Each point is reached from the start by the listed moves, each made 0, 1 or 2 times, or once backwards (-1), plus a little noise. Say if it took an odd or an even number of moves. Then give how often each move was made.
In the rows, zero is written as 100.

Moves:
(1): | 113 |  76 |  81 |
(2): | 126 | 118 |  86 |
(3): | 107 |  81 | 120 |
Start: | 109 |  84 | 110 |
Points:
| 111 |   5 | 145 | -> even (1, -1, 2)
| 177 |  82 | 122 | -> even (0, 2, 2)
| 116 |  67 | 129 | -> odd (0, 0, 1)

Moves:
(1): | 136 | 107 |  93 |  97 |  96 | 100 |  82 |
(2): | 102 | 114 |  93 | 105 | 104 | 111 | 111 |
(3): | 107 | 105 | 114 | 108 | 104 |  99 |  99 |
(4): | 100 |  87 |  93 | 116 | 118 | 104 |  94 |
(5): | 113 |  92 | 106 |  89 | 109 |  99 | 108 |
(6): | 114 |  98 | 105 |  96 |  95 | 119 |  89 |
Start: | 105 | 105 | 108 |  89 | 103 |  77 | 113 |
Points:
| 178 |  83 | 114 | 110 | 143 | 101 |  78 | -> even (1, 0, 1, 2, 1, 1)
| 183 | 138 |  88 | 150 | 137 | 103 |  76 | -> odd (2, 2, 2, 2, -1, 0)
| 195 |  90 | 138 |  35 |  83 |  99 |  83 | -> odd (1, -1, 0, -1, 2, 2)
|  84 | 117 | 136 | 106 | 134 |  66 | 159 | -> even (-1, 1, 2, 0, 1, -1)
| 173 | 146 |  75 |  63 |  95 |  77 | 126 | -> even (2, 2, -1, -1, 1, -1)

Moves:
(1): | 126 | 107 | 118 |  93 | 120 | 109 | 110 |  90 | 117 | 103 |
(2): | 101 | 109 | 109 | 106 |  85 |  93 |  85 |  90 |  95 |  98 |
(3): |  94 |  75 | 133 |  68 | 104 |  71 |  96 |  85 | 108 | 105 |
(4): | 100 |  96 |  95 | 117 | 103 | 111 |  86 |  99 |  97 | 118 |
(5): |  84 | 115 |  82 | 111 | 111 |  77 | 102 |  90 | 125 |  90 |
(6): |  87 | 113 |  90 |  90 |  92 | 101 | 113 | 101 |  82 | 116 |
(7): | 116 | 107 |  84 | 116 |  88 |  99 | 111 |  86 |  89 |  99 |
(8): | 105 | 108 | 108 | 115 |  94 |  77 | 104 | 122 | 106 | 109 |
Start: | 108 |  95 | 105 |  96 |  97 | 105 | 101 |  90 | 112 | 101 |
Points:
| 109 | 142 |  24 | 121 |  20 | 133 | 154 | 102 |   7 | 115 | -> even (-1, 0, -1, -1, -1, 2, 2, 0)
| 132 | 154 |   5 | 153 | 132 | 124 | 151 |  33 | 146 |  71 | -> even (1, -1, -1, 0, 2, 0, 2, -1)
| 125 | 140 | 141 |  76 | 152 |  54 | 161 | 129 | 183 | 118 | -> odd (2, -1, 0, -1, 1, 1, -1, 2)
|  71 | 136 |  48 |  65 |  88 |  41 | 160 |  12 | 107 |  86 | -> odd (0, 0, 1, -1, 2, 2, 2, -1)
| 114 | 113 | 102 | 108 | 122 | 118 |  80 |  39 | 141 | 102 | -> odd (1, 1, 0, 1, 1, 0, 0, -1)
| 117 | 115 | 115 | 110 |  88 | 148 |  63 |  38 |  89 | 144 | -> odd (1, 2, 0, 2, 0, 1, 0, -1)

Moves:
(1): | 101 | 112 |  95 |  89 | 117 |  98 |  84 | 108 |  97 | 101 |  94 | 108 | 107 |
(2): |  77 | 108 |  97 | 102 |  99 | 104 |  97 |  92 | 114 | 106 | 102 |  99 | 100 |
(3): | 105 |  93 | 107 | 116 |  97 | 104 |  88 | 106 | 111 |  97 | 101 |  96 | 107 |
(4): | 113 |  92 |  97 | 119 | 111 |  97 |  98 |  89 | 104 | 103 |  72 |  76 | 101 |
(5): |  93 | 109 | 120 | 102 | 110 |  93 | 102 |  96 |  86 |  96 | 106 |  89 |  97 |
(6): |  94 |  87 |  95 |  93 | 125 |  97 | 109 | 105 | 111 | 109 | 110 | 106 | 100 |
(7): | 106 | 104 |  99 | 100 | 111 | 108 | 114 |  95 | 108 |  97 | 107 | 110 | 100 |
(8): |  95 | 107 | 100 | 112 |  92 | 119 | 107 | 116 |  98 |  86 |  90 |  92 |  97 |
(9): | 101 | 114 |  97 | 108 | 104 |  76 | 118 | 107 | 110 | 105 | 117 |  86 | 121 |
(10): |  90 | 102 | 107 | 128 |  90 | 107 |  91 | 100 |  96 | 109 | 107 | 122 |  75 |
(11): |  97 | 115 |  89 | 100 | 100 |  91 |  87 |  96 | 105 |  83 | 104 | 116 |  85 |
Start: | 102 | 108 |  91 | 110 | 109 | 121 |  96 |  94 |  94 |  90 | 104 |  84 | 130 |
Points:
| 107 | 161 |  48 | 184 | 105 | 184 |  29 |  94 |  81 |  45 |   9 | 144 |  36 | -> odd (2, 0, -1, 2, -1, -1, 1, 2, -1, 2, 2)
|  96 | 128 | 118 | 119 | 134 | 144 |  42 |  85 | 105 |  72 | 154 | 176 |  89 | -> odd (1, 0, 2, -1, 1, 0, 2, -1, -1, 1, 1)
| 124 | 130 | 129 | 128 | 174 | 173 |  79 |  73 |  83 |  67 |  19 |   5 | 160 | -> odd (2, 1, 1, 2, 2, -1, 2, 1, -1, -1, -1)
|  60 | 121 |  50 |  95 |  97 | 119 |  90 |  91 | 142 |  68 | 152 | 147 |  95 | -> odd (-1, 1, 0, -1, -1, 1, 0, 0, 0, 0, 2)

Moves:
(1): | 105 |  73 |  94 | 102 | 120 |  92 | 104 |  81 | 117 | 105 |  74 | 109 |
(2): | 101 |  99 |  98 |  96 | 104 |  97 | 105 | 106 | 106 |  99 | 101 | 101 |
(3): | 101 | 104 |  94 |  83 | 107 | 110 |  87 | 104 | 101 |  87 | 110 | 106 |
(4): |  91 | 104 | 103 | 101 |  92 | 101 | 107 | 109 | 101 | 102 | 101 | 108 |
(5): |  90 | 100 |  99 |  97 |  93 |  84 |  90 |  99 | 111 |  96 |  85 | 103 |
(6): |  92 | 108 |  93 | 101 |  89 | 114 | 104 | 112 | 104 |  98 |  97 |  99 |
(7): |  98 | 103 | 100 | 109 | 109 | 108 | 110 | 103 |  99 |  85 | 102 | 100 |
(8): |  87 | 110 | 112 | 107 | 102 |  94 |  88 |  95 | 107 | 105 | 117 |  93 |
(9): |  91 | 105 |  92 | 119 |  88 | 100 | 106 | 102 | 107 |  99 |  95 | 104 |
(10): |  99 | 107 | 107 |  90 |  89 | 101 | 102 |  98 | 101 |  97 | 108 | 101 |
(11): |  97 | 100 |  97 |  91 |  98 |  98 | 104 |  97 |  93 | 108 | 103 |  97 |
(12): |  93 |  85 |  95 | 112 |  96 |  99 | 113 | 110 | 107 |  89 |  93 | 106 |
Start: | 101 | 103 |  96 | 112 | 105 | 113 |  97 | 101 | 103 | 103 | 100 | 106 |
Points:
|  52 |  76 |  67 | 120 | 117 | 117 | 119 | 120 | 195 |  30 |  36 | 173 | -> even (2, 1, 2, 2, 2, 1, 2, 0, 1, 1, -1, 1)
|  88 | 101 | 102 | 127 | 122 |  75 |  63 |  69 | 164 | 106 | 116 | 116 | -> odd (1, 2, 1, -1, 0, -1, -1, 2, 2, 1, -1, 0)
|  70 |  42 |  66 | 155 |  92 | 101 | 195 | 117 | 181 |  58 |   7 | 154 | -> even (2, 2, -1, 1, 1, 1, 2, -1, 1, 2, 0, 2)
|  82 | 130 | 125 | 118 |  63 |  77 | 109 |  97 | 126 | 115 |  98 | 125 | -> odd (0, 1, -1, 2, 1, -1, 0, 0, 1, 2, -1, -1)
|  60 |  50 |  70 | 156 | 126 |  84 | 105 |  66 | 164 |  99 |  72 | 122 | -> even (2, 0, 1, -1, 0, 0, 0, 2, 2, 0, 2, 2)
| 112 |  65 |  83 |  79 | 108 |  73 | 101 |  30 | 119 | 128 |  42 | 128 | -> even (2, -1, 0, 0, 1, -1, 0, -1, 1, 2, 2, -1)
|  90 |  95 | 101 | 102 | 166 | 125 |  93 | 123 | 110 |  49 | 135 | 124 | -> odd (0, 1, 2, 1, 0, -1, 2, 1, -1, -1, 0, 1)
|  47 |  62 |  94 | 144 |  86 |  62 |  78 |  97 | 171 |  86 |  51 | 156 | -> even (1, -1, 1, 2, 2, -1, -1, 1, 1, 0, -1, 2)

Moves:
(1): |  98 | 101 | 103 | 106 |  85 |  93 | 101 |  97 | 104 | 103 | 105 | 104 |  98 |  92 | 103 |  91 | 111 | 104 | 106 |
(2): |  95 |  86 | 107 | 113 |  96 |  92 | 101 | 100 | 110 | 111 | 113 |  99 |  93 |  93 | 114 | 109 | 101 | 109 | 114 |
(3): | 102 |  84 |  99 | 101 | 102 | 119 | 109 |  92 |  95 | 109 | 102 | 102 |  88 | 111 | 101 |  93 |  97 |  90 |  97 |
(4): | 111 |  92 |  96 | 115 |  95 |  97 |  93 | 100 | 100 |  97 |  97 | 101 | 101 | 103 |  94 |  99 | 102 | 101 | 104 |
(5): | 100 |  98 | 103 |  90 | 102 |  93 |  93 |  98 | 101 | 102 |  99 |  95 | 113 | 101 |  91 |  91 | 103 |  96 | 105 |
(6): | 101 |  93 |  99 | 101 |  91 | 116 |  89 |  92 |  92 | 102 |  95 | 106 | 113 | 100 | 100 |  96 |  94 |  94 | 106 |
(7): | 117 | 108 | 101 | 103 |  96 | 107 |  95 | 102 |  96 |  98 | 112 |  88 |  90 |  93 |  99 |  97 |  98 | 102 | 100 |
(8): |  84 |  97 |  99 | 106 | 104 | 113 | 102 | 107 | 118 |  90 | 103 |  90 | 102 | 103 | 108 | 107 | 105 |  92 | 103 |
(9): | 105 | 105 | 115 | 101 |  95 |  97 | 108 | 113 | 104 |  98 |  96 | 107 |  98 | 103 |  99 |  97 | 105 | 116 |  95 |
(10): | 109 |  99 |  95 |  95 |  90 |  89 | 101 | 105 |  88 |  97 | 100 | 100 | 111 | 101 | 103 |  96 |  87 |  99 |  94 |
(11): |  97 | 108 |  96 | 105 | 107 |  93 | 103 |  91 |  91 | 101 |  98 |  92 | 106 |  96 | 112 | 100 | 100 | 111 |  94 |
(12): |  88 |  89 | 100 | 111 |  87 | 107 |  90 |  96 | 110 | 110 | 112 | 103 |  93 | 102 |  99 |  86 |  90 | 108 | 104 |
(13): | 103 |  91 | 102 | 101 |  98 | 103 |  86 |  91 | 102 |  88 | 103 |  97 |  93 |  98 | 101 | 102 | 104 | 103 |  99 |
(14): |  96 | 104 |  98 | 100 | 104 | 100 | 105 |  83 | 103 |  91 | 107 |  92 | 101 |  97 |  96 | 114 | 104 |  98 |  98 |
(15): | 115 | 100 |  99 | 102 |  93 | 110 | 101 | 106 | 120 | 106 |  91 |  99 |  96 |  99 | 104 | 106 |  99 | 100 |  93 |
(16): |  94 |  87 |  87 | 102 |  99 | 103 | 110 |  96 | 102 | 102 | 116 | 114 | 114 |  87 | 103 |  90 | 107 | 106 | 111 |
(17): | 106 |  96 |  95 | 115 |  94 |  98 |  91 | 111 |  84 | 116 | 111 | 105 |  98 | 108 | 102 | 104 | 104 | 102 |  82 |
(18): |  92 | 100 |  95 |  98 |  95 | 104 | 115 | 107 |  91 | 107 |  97 |  94 | 102 |  98 |  99 |  99 | 101 | 107 |  96 |
Start: |  84 | 106 | 100 | 110 |  97 |  93 |  92 |  96 |  92 |  99 | 102 |  96 | 107 | 101 |  92 | 110 | 117 | 107 |  94 |
Points:
| 107 |  18 | 104 | 189 |   6 | 103 |  71 |  84 |  75 | 168 | 109 | 134 | 136 | 132 | 122 |  47 |  86 | 155 |  78 | -> even (1, 1, 2, 2, 1, 2, -1, 0, 2, 2, 2, 2, 0, 0, 1, 0, 1, 0)
| 101 |  36 |  77 | 133 |  66 | 139 |  83 |  90 | 158 | 119 | 130 | 107 |  73 | 104 | 124 |  76 | 108 |  84 |  96 | -> even (1, 0, 2, 0, 0, -1, 0, 1, -1, 1, 0, 1, 1, -1, 2, 1, 0, -1)
| 136 |  73 |  97 | 108 |  14 |  21 | 132 | 186 |  76 | 178 | 106 | 135 | 142 |  94 | 102 |  80 | 150 | 150 |  62 | -> odd (2, 1, 0, 0, 2, -1, -1, -1, 1, 2, -1, -1, 0, -1, 2, 1, 2, 2)
|  65 |  26 |  94 | 159 |  48 | 125 |  81 |  13 |  85 | 137 |  97 |  64 | 103 |  93 | 135 | 117 | 130 | 115 | 110 | -> odd (2, 2, 2, 1, 1, 2, -1, 0, -1, 0, 2, 0, 2, 1, 1, -1, 0, 2)
|  22 |  29 | 152 | 155 |  60 | 141 |  84 |  68 | 154 | 105 | 195 |  74 |  45 | 102 | 129 |  85 | 135 | 143 | 128 | -> even (1, 2, 2, -1, 1, 0, 1, 2, 2, 0, 0, 2, 2, 1, -1, 0, 0, 0)
| 135 |  62 |  99 | 108 |  70 | 155 | 146 | 139 | 102 |  98 |  27 | 117 |  84 | 142 |  84 |  90 |  96 | 125 |  51 | -> even (-1, -1, 2, 2, -1, 0, -1, 0, 2, 1, 0, 0, 1, -1, 2, 0, -1, 2)
| 132 | 123 |  50 | 150 |  72 |  68 | 132 | 133 |  53 | 103 | 179 |  91 | 121 |  67 |  83 | 147 | 144 | 130 |  63 | -> odd (0, 0, -1, 1, -1, -1, 2, 0, 0, 1, -1, -1, -1, 2, 0, 2, 2, 1)
| 114 |  60 |  87 | 131 | 100 | 194 | 140 | 110 | 122 | 125 |  45 | 110 | 127 | 113 | 103 |  98 | 117 |  96 | 111 | -> odd (-1, 0, 2, 2, 0, 2, 0, 1, 1, -1, 1, -1, -1, -1, 2, 1, -1, 1)
